Every row gives one point. Before rounding, the points of a table are all equally far from one centre. They may lie mostly on one side of it. Where is the centre, to within rounding?

Points, 6 rows:
[[ 0.40 -0.29  0.65]
 [ 0.00  0.35  0.65]
 [ 0.41 -0.24  0.65]
 [-0.41  0.66 -0.18]
 [ 0.66  0.35 -0.57]
 [-0.41 -0.14  0.61]]
Centre: [ 0.06 -0.06 -0.11]

Points, 11 rows:
[[ 0.99  0.50 -0.10  0.66  0.38 -0.10]
 [ 0.05  0.03 -0.28  0.05  0.97 -0.39]
 [ 0.18  0.35  0.30  0.07  0.95 -0.32]
 [ 0.56  0.69  0.32 -0.06  0.53 -0.69]
 [ 0.13  0.54  0.39  0.08  0.24 -0.62]
 [-0.09  0.29 -0.05  0.27  0.72  0.24]
 [-0.04  0.34  0.25  0.27  0.81 -0.12]
 [-0.19  0.55  0.01 -0.16  0.68 -0.42]
 [ 0.25  0.60  0.32  0.53  0.75 -0.18]
 [ 0.19  0.88  0.26 -0.10  0.71 -0.32]
 [-0.19  0.66 -0.19  0.00  0.09  0.06]]
Centre: [ 0.43  0.41 -0.21  0.12  0.40 -0.22]

Points (12 x 9):
[[-0.97 -0.18  0.18 -0.12  0.18  0.93 -0.34 -0.38  0.35]
 [-1.03 -0.28 -0.23 -0.33 -0.16  0.39 -0.29 -0.07 -0.19]
 [-0.44  0.57  0.28 -0.18  0.59  0.46 -0.05 -0.10  0.39]
 [-0.11  0.07 -0.08 -0.49  0.45  0.64  0.34 -0.33 -0.46]
 [-0.49  0.22 -0.64 -0.07  0.01  0.75 -0.42 -0.82 -0.01]
 [-0.62 -0.02  0.09 -0.21  0.00  0.94  0.22 -0.97 -0.07]
 [-0.19 -0.03  0.65 -0.14 -0.17  1.05 -0.29 -0.18  0.06]
 [-0.83  0.25  0.58 -0.18 -0.24  0.61 -0.33 -0.57  0.09]
 [-0.29  0.53 -0.16 -0.01  0.38  0.34 -0.33  0.31  0.04]
 [-0.59  0.47  0.10 -0.50  0.10  0.97  0.50 -0.39 -0.11]
 [-0.35  0.05  0.51 -0.06 -0.15  0.38 -0.73 -0.12  0.00]
 [-0.84  0.39  0.29 -0.53  0.10  1.07  0.08 -0.32 -0.02]]
Centre: [-0.34  0.11 -0.07 -0.23 -0.04  0.56 -0.07 -0.27  0.11]

Points, 14 rows:
[[-0.30 -0.92  0.45  0.23  0.38  0.36 -0.29  0.16 -0.36 -0.62  0.00]
 [-0.57 -0.55  0.17 -0.58  0.39 -0.33 -0.52  0.73  0.44  0.04  0.33]
 [-0.82 -0.71  0.35  0.00  0.58 -0.03 -0.13 -0.01  0.71  0.04  0.81]
 [-0.88 -1.00  0.09  0.38  0.19  0.17 -0.70 -0.40  0.08  0.01  0.17]
 [-0.56 -0.80 -0.06 -0.27  0.40 -0.12 -0.62 -0.09  0.46 -0.53  0.40]
 [-0.38 -0.79  0.07  0.40  0.19  0.07 -0.15 -0.42  0.66 -0.39 -0.06]
 [-0.37  0.13  0.30  0.09  0.38  0.27 -0.76 -0.33 -0.42  0.33  0.68]
 [-0.91 -0.95  0.52  0.34  0.07  0.02 -0.13  0.32 -0.36  0.12  0.51]
 [-0.63 -0.52  0.29 -0.25  0.11 -0.38 -0.26 -0.09 -0.61 -0.40  0.53]
 [-0.61 -0.49  0.61 -0.27  0.55  0.18  0.09  0.21  0.35 -0.67  0.19]
 [-0.36 -0.46  0.20  0.31  0.20 -0.39  0.35 -0.13  0.51 -0.44  0.43]
 [-1.00 -0.06  0.36  0.19  0.00 -0.29 -0.69 -0.45  0.08 -0.08  0.29]
 [-0.44 -0.67  0.09  0.34  0.52  0.49 -0.04 -0.06 -0.33 -0.57  0.29]
 [-0.52 -0.74  0.13  0.17  0.59  0.07 -0.89 -0.03 -0.09 -0.44  0.65]]
Centre: [-0.31 -0.41  0.31  0.03  0.40 -0.06 -0.26  0.02  0.05  0.17  0.12]

Points (17 x 14):
[[ 0.46 -0.06  0.45  0.43  0.27  0.55 -0.68  0.62  0.68  0.31  0.09  0.18
   0.66 -0.10]
 [ 0.72 -0.49 -0.22 -0.32 -0.03  0.83 -0.42  0.66  0.68 -0.54  0.28  0.06
   0.84 -0.42]
 [ 0.42  0.21 -0.13 -0.23  0.15  0.43 -0.53  0.56 -0.22 -0.10  0.70  0.28
   0.91 -0.05]
 [ 0.33 -0.66 -0.03  0.02 -0.19  0.37 -0.89  0.25  0.55  0.16  0.14  0.35
   1.12  0.10]
 [ 0.26 -0.23 -0.51 -0.22  0.32  0.12 -0.47  0.31  0.47 -0.34 -0.04  0.34
   1.04 -0.12]
 [ 0.23 -0.63 -0.32  0.40  0.00  0.20 -0.87  0.46  0.59 -0.21  0.26  0.21
   0.54 -0.07]
 [-0.20  0.06 -0.40  0.24 -0.15  0.40  0.07  1.14  0.50 -0.22  0.03  0.18
   0.89 -0.29]
 [ 0.39 -0.16 -0.05  0.50  0.02  0.20 -0.74  0.62  0.49 -0.39 -0.36  0.27
   0.46 -0.14]
 [ 0.35  0.24 -0.13  0.25  0.14  0.27 -0.46  0.54  0.49 -0.13 -0.18 -0.12
   1.05 -0.50]
 [ 0.31 -0.64 -0.42  0.25  0.00  0.35 -0.65  0.74  0.43  0.01  0.57  0.02
   0.72 -0.17]
 [ 0.05  0.20  0.21  0.84 -0.12  0.41 -0.36  0.73  0.37 -0.09  0.65  0.11
   0.69 -0.30]
 [ 0.07 -0.35 -0.42  0.28  0.38  0.24 -0.10  0.68  0.67  0.03 -0.08 -0.05
   0.90 -0.09]
 [-0.07 -0.21 -0.10  0.49 -0.11  0.56 -0.74  0.62  0.28  0.34  0.12  0.33
   1.31 -0.18]
 [ 0.18 -0.31 -0.37  0.20  0.16  0.44 -0.13  0.59  0.32 -0.30 -0.06 -0.68
   0.66 -0.09]
 [ 0.18 -0.54 -0.55  0.37 -0.28 -0.07 -0.22  0.41  0.29  0.30  0.24  0.54
   0.75 -0.29]
 [ 0.53 -0.04 -0.03  0.30 -0.14  0.22 -0.16  0.53  0.55  0.61 -0.03  0.02
   0.79 -0.37]
 [ 0.28 -0.13 -0.48  0.42  0.30  0.57 -0.35  0.77  0.58 -0.25 -0.35  0.33
   0.52 -0.40]]
Centre: [-0.09 -0.38  0.27 -0.05 -0.10  0.65 -0.11  0.26  0.12 -0.16  0.12  0.29
  0.53 -0.38]
